Each row is a point. Before rounding, the points of a table are all equally far from one centre. They may lie mostly on one side of it. Where is the centre, to within rounding?

Points:
[[ 28  27]
 [-37  33]
 [  3  40]
 [ -5  41]
 [ 25  29]]
Centre: [ -8 -11]

Points (8 x 4):
[[-17  37  20  34]
 [  9  29  49  -7]
 [ 12  44 -13  28]
 [ 33  40   6 -34]
 [-12  42  47 -10]
 [ -6  15  55   1]
 [ 14   3  38  24]
 [ 13  49  22  14]]
Centre: [-11   7  -2 -12]

Points:
[[ 15  27  15  14  22  50  47  30]
 [ -1  38  11  13  -2  45  36   5]
 [-10   0  -5  25  10  48  40  11]
 [ 12   6   3  26  17  55  30  41]
 [ 11  15  -4   6  24  44  59  27]
 [ 14  -1  -9  13  12  33  54  30]
 [  0  12  -1  24  27  57  27  38]
 [-22  20   4  13  21  49  43  21]
 [  2   8 -15   1  14  57  54  31]
 [-19  31 -17   0  19  40  39  29]
 [  6  -4  -8  27  18  27  33  33]
 [ 18  21   0  28  21  46  33   9]
 [ -7  15  -3   6   5  54  53  36]
 [  0   2  11  11  14  48  58  26]]
Centre: [ 6  8  5 -9 12 38 20 19]

Points, 18 rows:
[[  4  -2 -10  -5 -10  -4  19  21  23   8  47]
 [ 25   6   9 -21  12  -1   3  -5  14  -6  60]
 [ 11  -5 -16 -18  -1  -3   6  15  21 -27  43]
 [ -2  -4 -17 -15 -21 -28  21  10  12  -5  41]
 [ 26  18 -15  -8  17 -23  28  46 -17  -9  25]
 [ 11   9  -1  -8 -16 -13  34  31  -4  10  48]
 [ 24 -22  10  24 -20  -7  25  14 -14  10  48]
 [ -9  11 -22  18 -32  14  21 -11  -3   1   4]
 [ 12  -2  25 -21 -26   8  34  19  -2 -25  23]
 [ 46  15 -13   2 -19   9  35  21  10  14   8]
 [  7  17  11 -17   8  -2   3  21  23 -12  47]
 [ -6  21 -42   0  -1 -10   7   9  12  -6  24]
 [ 20 -12 -32  -4   4  23  -2 -14   0  10   2]
 [  2   1   3  -3  19  -2   3  42  -6  16  -4]
 [ -5   6 -10   8  14  -1 -14   8  21  19  29]
 [  8 -11  21  -5 -18 -10   9  21  12  -3  48]
 [ 12  25 -17  12   5 -14  -4   4  36   8  27]
 [ 18   2 -12  11 -10 -16  14   4  39 -22  42]]
Centre: [ 17   6   4   7   9 -10  21  -5  -7  -9  13]

Points:
[[ -4 -21  -8  26  28  24  17 -32  -3  25 -15  -6   6   3]
 [-17 -19 -31   6  24  41 -19   8   7  32  15 -27  28   0]
 [  6 -17 -28   7  19  39  -1 -27  -4  41  -7   9   9   3]
 [  7 -37   6   2  28  11   9  -9 -13  41  28 -16  22 -16]
 [ -7 -14  16  12  46  26   2 -24  -9  25  20  16  11  -4]
 [ -1 -10 -11  -5  34  48   7 -48  -6  45   6 -32  11 -17]
 [ 16  -5  -1 -12  56  50  10 -34  11  38   0 -11  10  -9]
 [ 14 -19   9  -8  41  15  14 -36  12  30 -11  -8  24  -4]
 [  2 -19  12   6  44  27   9  -6 -10  32   6   9  22  -7]
 [ -7  -3   2  21  42  18   8 -27 -25  16   9   7   0 -18]
 [ -6 -34  -4 -16  45  30  -8 -12   4  16 -14 -27  11 -14]
 [  0 -18 -17  14  27  21  15 -28 -10  48  -2  -4   8 -18]
 [-15  13   3  -2  60  13  26 -23 -14  35   6 -32  17   4]
 [  3 -23  -4  -3  39  26 -16 -17   5  49 -14 -23  10  -9]
 [-19 -17  -8  -1  47  30  -2 -20  -1  13 -20 -14  19 -10]
 [ 10 -17  -2   4  58  29  -2  -7  14  12  -7 -23  33 -14]
 [-19 -32 -23  19  45  31   2 -18 -15   4  21 -27  29   0]
 [-13  -8 -20  -4  30  22  -3 -11  23  35  10  -5  29 -31]
 [-10 -34 -18  -4  51  -2  -5   1  12   8  27  -5  14 -12]
 [-22 -17  -4   6  55  34  19 -24 -17  15  14 -23  26 -11]]
Centre: [  7   0 -13  -3  28  21   1 -17   3  15  23 -24   4   5]

Points, 26 rows:
[[ -8   0  -1  28 -28  41  -9   7 -21 -11  54 -11   7  -8 -23   4  -7 -14
  -11   1]
 [  7   4  24  16 -20   9   4  11 -19  20  34 -16  19  -3 -36 -10 -16 -42
  -10  15]
 [ -2  -4  20  21  -7  25   4   2  -8  11  35 -23  23 -11  -6 -15   2 -18
  -29  14]
 [  5   3  33   9 -27  19   5  12 -13  18  60 -10   9   1 -25 -14   9  -9
  -29   5]
 [ 22  -5  19  46 -38  12  14  13 -35   9  45   3  -2  -8 -13   4 -16 -21
  -34   3]
 [  3   9  13  27  -9  15   6  16 -24  10  32  -9   4 -12 -36 -26 -15 -37
  -23  11]
 [ -1   3  34  26 -28   5   9   7 -27  20  38 -19  13  -3 -24 -11 -19 -29
  -22   6]
 [  6   9  34  30 -28   1   4   9 -21   9  38 -19  31  -9 -18  -4  -6 -10
    5  14]
 [ 22  20  22  32 -33  14  -8  14 -27   5  44   2  11  -2 -33  -5  -2 -19
  -19  20]
 [  1  17  29  37 -28   5   8   4 -21   5  30 -23  18 -20  -4  -7   2 -21
  -21  10]
 [  0   3  27  36 -35  17   0   4 -32   2  43 -11   2  11 -27   4  -8 -41
  -12   3]
 [  6   4  13  39 -19  13  11  -9 -24   7  30 -15  19 -18  -9   4  -3 -44
  -27  -4]
 [ 10   7  32  27 -24  13   6  14 -11  -3  40   2   7 -12 -22 -16   3 -37
  -24   3]
 [ 19  16  36  28 -15  24  -4  22 -37  12  34  15   4  -2  -8   1  -2 -27
  -26 -11]
 [ 21   4  16  16 -29  28  13   8 -27  13  25   5  16   6  -9 -20 -11 -45
   -2  10]
 [-13  12  30  30 -18  21   9   0 -28  34  44   7  12 -18 -28 -16   8 -34
   -7   3]
 [ -8   3  21  10 -30  13   0  26 -34  17  43   8   2 -28  -6   4 -25 -42
  -29   4]
 [ 15  15  15  17 -20  15   2  -3  -8  23  28  -8   6 -17 -28  -6  -3 -30
  -23 -32]
 [-12  -1  10  25 -25  22  16   0 -12   1  37   7  28   8 -19 -24  -9 -30
  -20   2]
 [ -1  13  21  45 -29   2   1   6 -11  -1  48  -2   7  -7 -34  -2 -11 -25
  -25  10]
 [  3  21  31  30 -25  23  -1  22  -8   2  26  -8  12  12 -20  -2  -2 -31
  -15   4]
 [  9  21  16  24 -53  18  11   0 -29   9  28   0  18  -7 -22 -18  -2  -6
  -26  -6]
 [ -7   9  27  31 -29  18   0  18 -13   7  50  -4   5 -17   2  -3 -13 -35
  -11  14]
 [ -3   9  24  34 -27   4   2   8 -24  32  35  -9  -5  -4 -35  -7  -9 -38
  -38   5]
 [ 21  23  16  32 -36  21   2   4 -35  12  38   2   0 -11 -32  -9 -12 -23
  -22   5]
 [ -1  14  29  24 -21  20  -8  21 -23   3  32 -20  12 -23 -26 -12  -6 -19
   -6  13]]
Centre: [ -5  -4  -5   9 -16  -1  12  11 -25  17  21  10  -7  -1 -13  15   9  -7
  -6   7]
